Every row gives one point. Each copy is the shape, with its points in the same order, stretched, turned, moved and blurred by noise. Say if it was mirrored as well.

Shape:
[[-19.4 -29.6   2.7]
 [ -2.7 -29.5  -3.4]
 [ 15.6 -21.6  20.7]
 [-15.6  23.7 -22.1]
 [  0.8 -10.3  15.7]
 [-14.2  31.3  -0.6]]
Copy 1, 6 rows:
[[-49.8 -12.3   0.6]
 [-32.3 -25.0   1.2]
 [ -7.8 -29.2  27.0]
 [ -1.5  28.3 -24.2]
 [-12.9 -12.4  24.4]
 [  7.3  35.7  -0.9]]
Copy 1 is: only turned
Copy 2:
[[-27.5  22.0   8.7]
 [-30.3   3.9   4.7]
 [-20.0 -13.5  25.1]
 [  8.7   4.2 -18.5]
 [-12.0  -1.3  17.5]
 [ 17.5   2.4  -2.0]]
Copy 2 is: only turned

Shape, 9 rows:
[[ 16.3  -6.9 -13.4   2.5]
 [ 18.0 -31.4  11.8   0.2]
 [ -9.1 -26.9  -5.1   1.1]
 [-13.1  -0.6  -0.1  11.4]
 [  9.0 -13.2  11.4 -12.5]
 [-23.7  16.4  34.3  14.6]
 [ 21.1 -20.1  -3.0 -30.3]
 [-12.4  33.5  43.1  17.1]
 [-21.7   8.5  20.8   8.5]]
Copy 1:
[[ 13.9  14.8  -4.9  -0.4]
 [ 37.2  15.6  19.5   5.7]
 [ 32.9  -0.7  21.2 -18.5]
 [ 11.7 -15.9   1.2  -0.6]
 [ 10.3   7.3  20.2   7.4]
 [ -9.0 -38.4   6.7  25.1]
 [ 10.6  28.0  24.7  -2.3]
 [-26.1 -39.8  -6.5  46.5]
 [ -3.4 -29.7   8.8  12.1]]
Copy 1 is: only turned
Copy 2, 9 rows:
[[-10.3  -4.0  23.3  14.7]
 [ -6.1 -32.1  30.6  -3.9]
 [-28.5 -31.0   6.5   4.6]
 [-27.1  -6.5   4.0  -7.0]
 [  5.2 -22.1  15.4  -1.3]
 [-14.8  -2.0  -1.2 -42.4]
 [ 16.2 -28.1  15.2  21.2]
 [  1.3  15.1   7.2 -50.0]
 [-17.6  -7.1  -3.8 -26.9]]
Copy 2 is: only turned
